Each wall is flat, endless, passes through zero and stands at right angles to its row. A trip goes straight from one point to another. Which walls does it cross, in order?

Walls:
(1): [0.19 0.14 0.00]
(2): [ 0.27 -0.69  0.22]
(3): [-0.28 -0.10  0.12]
(4): [ 0.81 -0.43  0.55]
(5): [-0.01 -0.14  0.31]
(6): [-0.45 -0.07  0.35]
(7): [-0.01 -0.22 -0.76]
(8): [-0.17 -0.32 -0.03]
(9): [ 0.31 -0.49 -0.17]
(10): [0.24 0.20 0.09]
Trips:
[ 0.05 -0.16  0.09] to [-0.58 -0.50 -0.11] => 7, 4
[-0.83  0.12  0.19] to [-0.13 -0.18 -0.34] => 7, 5, 9, 6, 2
[ 0.62 -0.30  0.22] to [ 0.00  0.65 -0.45] => 5, 7, 2, 9, 4

Walls:
(1): [-0.53  0.43  0.11  0.05  0.30 -0.35]
(2): [-0.76  0.05 -0.09  0.34  0.04  0.64]
(3): [ 0.16 -0.20  0.35  0.72  0.20  0.19]
(4): [ 0.08 -0.10  0.17  0.05  0.45  0.60]
(5): [ 0.05  0.33  0.10  0.13 -0.35  0.42]
(6): [ 0.56 -0.55 -0.31  0.27 -0.22 -0.14]
(7): [-0.08 -0.40  0.31 -0.28 -0.15  0.66]
(8): [ 0.60  0.18 -0.07 -0.07 -0.29  0.00]
(9): [-0.13  0.17  0.09  0.15 -0.30  0.37]
(10): [ 0.24 -0.65  0.89  0.44  0.27  0.40]
Trips:
[0.17 0.06 0.03 0.37 0.13 0.55] to [-0.05 -0.21 -0.40  0.47  0.00 -0.16] => 8, 7, 5, 4, 9, 10
[-0.12  0.13  0.31 -0.11 -0.33  0.81] to [ 0.48  0.69  0.43 -0.42  0.13  0.64] => 3, 2
[-0.06  0.74  0.39 -0.20 -0.20  0.84] to [-0.10  0.96 -0.29 -0.28  0.96 -0.10] => 10, 7, 8, 9, 5

Walls:
(1): [ 0.00  0.27  0.43 -0.52 -0.23  0.42  0.48  0.24 -0.01]
(2): [ 0.18  0.30 -0.45 -0.21 -0.32  0.06 -0.01 -0.86  0.39]
(3): [ 0.31  0.19  0.34 -0.55  0.06 -0.23 -0.82  0.39  0.36]
(4): [-0.09  0.19  0.12 -0.20  0.44  0.52 -0.04  0.16 -0.06]
(5): [-0.25  0.01  0.21 -0.14  0.55  0.05  0.10 -0.35 -0.16]
(6): [-0.45  0.48  0.44 -0.15  0.65 -0.87  0.04  0.23  0.80]
(7): [-0.07  0.55  0.17  0.86 -0.65  0.02 -0.37 -0.11 -0.33]
(8): [ 0.46 -0.55 -0.04  0.62 -0.29 -0.44  0.41 -0.27  0.12]
Trips:
[ 0.56 -0.12  0.09  0.09 -0.05  0.14 -0.54  0.51 -0.19] to [-0.17 -0.16  0.17  0.27 -0.03 -0.19 -0.35 -0.76  0.20] => 8, 4, 2, 5, 6, 3
[-0.06  0.16  0.54  0.30 -0.74 -0.33 -0.18 -0.74 -0.03] to [ 0.10  0.19  0.42  0.23  0.11 -0.34  0.16 -0.35 -0.07] => 6, 5
[-0.43 -0.53  0.12  0.03 -0.53 -0.24  0.05 -0.14  0.17] to [-0.08 -0.47  0.74 -0.29  0.04  0.03 -0.09 -0.25 -0.91] => 2, 5, 1, 7, 4, 8
[-0.34  0.10 -0.50  0.51  0.17 -0.19 -0.46 -0.42 -0.21] to [ 0.19 -0.41  0.12 -0.33  0.03  0.54 -0.12  0.35 -0.33] => 8, 4, 2, 7, 3, 1, 5

Walls:
(1): [-0.17  0.03 -0.57  0.03  0.09 -0.87 -0.32 -0.75 -0.10 -0.03  0.46 -0.21
  0.05 -0.05]
(2): [ 0.38 -0.19  0.52 -0.43  0.54 -0.31  0.21  0.28  0.13  0.01  0.19  0.27
 -0.29  0.14]
(3): [ 0.11 -0.53  0.24 -0.93  0.31  0.40 -0.21 -0.19 -0.27  0.33 -0.06  0.81
 -0.34 -0.16]
(4): [ 0.40  0.05  0.44  0.33  0.16 -0.31  0.55  0.62 -0.04  0.00 -0.38  0.57
 -0.42  0.14]
(5): [-0.31 -0.48 -0.38 -0.56  0.72  0.21 -0.17 -0.11 -0.69 -0.22 -0.28 -0.08
 -0.06  0.61]
(6): [-0.82 -0.25 -0.05  0.58 -0.20  0.20  0.39  0.46  0.48  0.26  0.33 -0.37
 -0.25  0.21]
Trips:
[ 0.41  0.61 -0.13  0.29  0.24  0.46  0.10  0.15  0.16  0.16  0.01 -0.24
  0.62 -0.12] to [ 0.44  0.57  0.19  0.53 -0.74 -0.09  0.53 -0.60 -0.09  0.44 -0.18 -0.09
  0.27  0.54] => 4, 1
[-0.31 -0.74 -0.07 -0.07  0.43  0.15 -0.39 -0.48  0.49  0.46 -0.13 -0.28
  0.32 -0.03] to [ 0.23 -0.33 -0.46 -0.29 -0.30  0.10  0.19  0.06 -0.02 -0.24 -0.61  0.27
  0.47  0.36] => 6, 1, 4
[ 0.49 -0.21 -0.01  0.18  0.02  1.05 -0.29 -0.29 -0.49 -0.05 -0.05  0.02
 -0.39  0.00] to [-0.38 -0.08  0.07  0.31  0.17 -0.30 -0.05  0.54 -0.45 -0.01  0.20 -0.05
 -0.14  0.21] => 4, 6, 2, 3, 1
[-0.03  0.23  0.37  0.20 -0.02  0.39  0.00 -0.52  0.35 -0.38 -0.15 -0.71
 -0.43 -0.23] to [-0.60  0.40 -0.53 -0.25  0.40  0.35  0.17  0.02 -0.16  0.12 -0.69  0.41
 -0.13 -0.07] => 5, 3, 6, 4
